Each row is a point. The ring and each string are closed loops that go straight from each point to the next, and from the last back to the first. Before rounding, they use only three directions, however many columns there are. How many times does the string pass through the ring? Passing back the other way cancels.

Ring (6 x 4)
[[ 25  21 -14   3]
 [  3  39 -42 -18]
 [-21  16 -38 -16]
 [-23 -25   1   7]
 [ -6 -45  32  27]
 [ 25 -24  27  30]]
String (20 x 4)
[[-17 -25 -16  11]
 [ -5 -14  16   7]
 [ -7 -30  42  14]
 [ -3 -62  69  35]
 [  8 -27  60  19]
 [ 11 -19  46  17]
 [ 26 -36  53  36]
 [ 37 -38  20  46]
 [ 22 -14  -7  25]
 [ 23  -4 -22  20]
 [ 42  27 -29  10]
 [ 33  45 -36  -7]
 [ 18  45 -66 -11]
 [  3  16 -42  -2]
 [  2  13  -2  -5]
 [ -5  29 -12 -19]
 [-23  38 -44 -31]
 [-40  18 -75 -24]
 [-44   0 -48 -16]
 [-34 -22 -34   2]]
Times through: 2

Ring (8 x 9)
[[ 38 -12  12 -17 -20 -21  14  44  16]
 [ 54 -13  14  42 -20 -26   8  54  16]
 [ 40  -7   9  75  -5 -13   5  27  14]
 [  2   1  -2  54  16   9   4 -24   8]
 [-34   6 -16  11  31  24   2 -64  -3]
 [-52   6 -24 -44  32  26   2 -76 -11]
 [-42   3 -19 -70  21  19   7 -57  -6]
 [  5  -7   3 -64  -7  -5  16   6  11]]
String (29 x 9)
[[ -21   -1    9 -111    5   16   29  -26   24]
 [  -4   -3    7  -59    1    6   21  -10   18]
 [  -3   -4  -10   -3    7   -1    2  -14   -3]
 [  -8   -6  -26   -5    6   -9  -12  -14  -24]
 [   1   -5  -14    2    4   -6   -3   -8   -9]
 [  10   -9  -20    8   -2  -18  -11    8  -20]
 [  43  -16   -1   -2  -24  -34    0   54   -3]
 [  69  -19   27   -9  -38  -36   20   85   28]
 [  75  -17   40   -6  -39  -31   30   88   45]
 [  60  -13   34    4  -27  -21   27   65   40]
 [  18   -6    3   13   -2   -7    8    9    9]
 [  23   -9  -15   66   -1  -18  -13   14  -15]
 [  22   -7   -3   43   -1  -11    0   11    1]
 [  31   -6   23   12   -8   -4   22   23   32]
 [  12   -4    0   24    3   -3    5   -1    7]
 [  11   -4  -13   63    9   -6   -8   -7   -8]
 [  10   -2  -23  120   18   -5  -21  -17  -20]
 [  13    2    8   92   17   11    7  -18   19]
 [   3    3   15   31   15   18   20  -24   30]
 [   4    1   22  -16    7   16   29  -15   38]
 [ -16    0  -22   30   20    6   -9  -38  -15]
 [ -39    4  -44   49   35   12  -25  -69  -39]
 [  -7   -1   -7    0   11    5    5  -22    2]
 [ -16    2    8  -39   14   19   22  -34   23]
 [ -36    6    9  -77   21   33   30  -57   29]
 [ -11    0    0  -28   10   11   14  -25   11]
 [ -30    1  -28   -9   22    9   -8  -48  -20]
 [ -71    5  -53  -51   38   21  -19  -93  -45]
 [ -60    4  -24 -117   24   24    9  -72  -10]]
Times through: 3

Ring (6 x 14)
[[-15  -9 -12  25  72 -11  11 -20  11  12  31 -28 -15  47]
 [ -9   0  -5  17  49  -8  13 -13   5  -4  23 -31  -5  39]
 [  0  20  12 -34 -26  30 -20  -5  -6 -21  -7 -21   0  18]
 [  8  27  15 -60 -71  45 -43   1  -8 -21 -29   2  -2  -7]
 [  6   9  -2 -28 -29  16 -33  -2   3   3 -16  19 -11 -12]
 [ -9  -5 -10   5  38   0  -9 -16   9  15  14  -8 -18  26]]
String (26 x 14)
[[  -9   12    7   -5   23   14    5  -12   -3  -19   16  -45    1   46]
 [  -2   -1   -8   27   43  -25   20   -5    5   -7   20  -18    2   20]
 [   6   -4  -14   31   30  -39   16    2    8   -2   10    9    2   -8]
 [   1    0   -8   11   22  -15    2   -4    6   -1    8   -1   -4    6]
 [ -15    2   -1   -2   42   15   -5  -20    4    3   21  -35  -14   50]
 [ -37  -12   -7   25  118   13   14  -41   11   19   56  -74  -27  106]
 [ -16  -18  -19   49   99  -32   26  -21   15   18   42  -27  -15   48]
 [   3   -9  -17   34   41  -39   15   -2   11    6   14    9   -3   -3]
 [  -7   -1   -7    9   37   -4    1  -12    6    4   16  -16  -10   27]
 [ -31   -4   -2   10   87   21    5  -35    7   10   43  -66  -23   91]
 [ -28   -9   -7   32  105   -1   23  -31    9    9   50  -64  -17   87]
 [  -3   -8  -15   43   63  -40   29   -6    9    0   27  -14    0   20]
 [   4    1   -8   17   20  -23    9    0    5   -5    8    0    1    1]
 [   5    6   -4    4    6  -11    1    0    2   -9    2   -1    1    1]
 [  -5   15    8  -26   -6   29  -18  -10   -3  -12    1  -26   -6   30]
 [  -7   28   21  -58  -36   61  -34  -12  -10  -24   -9  -40   -5   40]
 [  -4   41   33  -92  -79   90  -55  -10  -17  -34  -25  -41   -4   35]
 [  19   19    4  -30  -61    5  -23   13   -5  -21  -28   24    8  -36]
 [   6   16    5  -30  -34   19  -24    0   -2  -12  -14    3   -2   -5]
 [  -3   27   19  -65  -52   63  -46  -10   -9  -17  -18  -22   -9   24]
 [  -3   47   38 -121 -111  115  -79  -11  -20  -32  -40  -33  -10   29]
 [  11   37   24  -83 -102   65  -56    4  -14  -31  -40    0    1  -11]
 [  14   29   15  -57  -81   37  -39    8  -10  -27  -33    8    5  -20]
 [  14   13    0  -14  -34   -4  -13    8   -1  -15  -16   17    5  -24]
 [  -1   13    5  -24  -12   22  -19   -7   -2  -10   -3  -13   -5   16]
 [  -9   20   14  -37  -10   43  -20  -13   -6  -19    2  -41   -5   43]]
Times through: 5
String (24 x 14)
[[  -9    2   -3    2   34    5   -1  -14    4   -1   16  -25   -9   36]
 [  -3    3   -4    4   23   -3    0   -8    4   -3   11  -14   -5   20]
 [   4    1   -8   18   21  -23   10    0    5   -6    8   -1    2    1]
 [  -6    9    3    2   24    4    7   -9   -1  -16   15  -35    1   35]
 [   0   15    7  -11   -1   10    0   -4   -4  -23    4  -28    5   22]
 [  13    8   -5    2  -15  -19   -1    8    1  -13   -8   15    7  -22]
 [  12   10   -2   -7  -22   -8   -8    7    0  -13  -11   14    5  -19]
 [   8   29   18  -56  -66   44  -35    2  -11  -28  -25   -9    3    0]
 [  -4   44   36 -106  -93  104  -67  -11  -18  -33  -31  -38   -7   35]
 [   0   17    8  -38  -30   33  -30   -6   -3  -11  -11   -9   -7   11]
 [  12   12    0  -19  -34    2  -20    5    0  -10  -17   19    0  -22]
 [  -2   18   10  -47  -34   43  -37   -9   -4   -9  -13  -11  -10   16]
 [  10   11    0  -23  -33    8  -24    3    0   -6  -16   18   -3  -18]
 [  14    8   -5  -15  -35   -5  -21    7    2   -4  -19   32   -1  -33]
 [   2    8   -1  -18  -12   12  -20   -5    2   -2   -6    3   -8    3]
 [  -5   10    3  -43  -22   40  -44  -13    2    7  -11    1  -20   14]
 [  -6    2   -4  -23    1   22  -32  -14    6   15   -2    5  -22   14]
 [   7   -5  -15   14   13  -25   -5    0   10   10    0   25   -7  -17]
 [   2   -1   -9    5   14  -11   -6   -4    7    4    4    8   -8    0]
 [  -4  -11  -17   26   49  -25    5  -10   12   15   18    3  -13   12]
 [   3  -10  -19   35   42  -41   13   -2   12   10   14   15   -5   -6]
 [  -9    0   -5    2   34    5   -4  -15    6    5   15  -19  -12   33]
 [ -15    1   -2    0   43   13   -4  -20    5    4   21  -32  -15   48]
 [   5    0  -10   13   15  -21    2    0    6   -1    4    9   -2   -5]]
Times through: 0
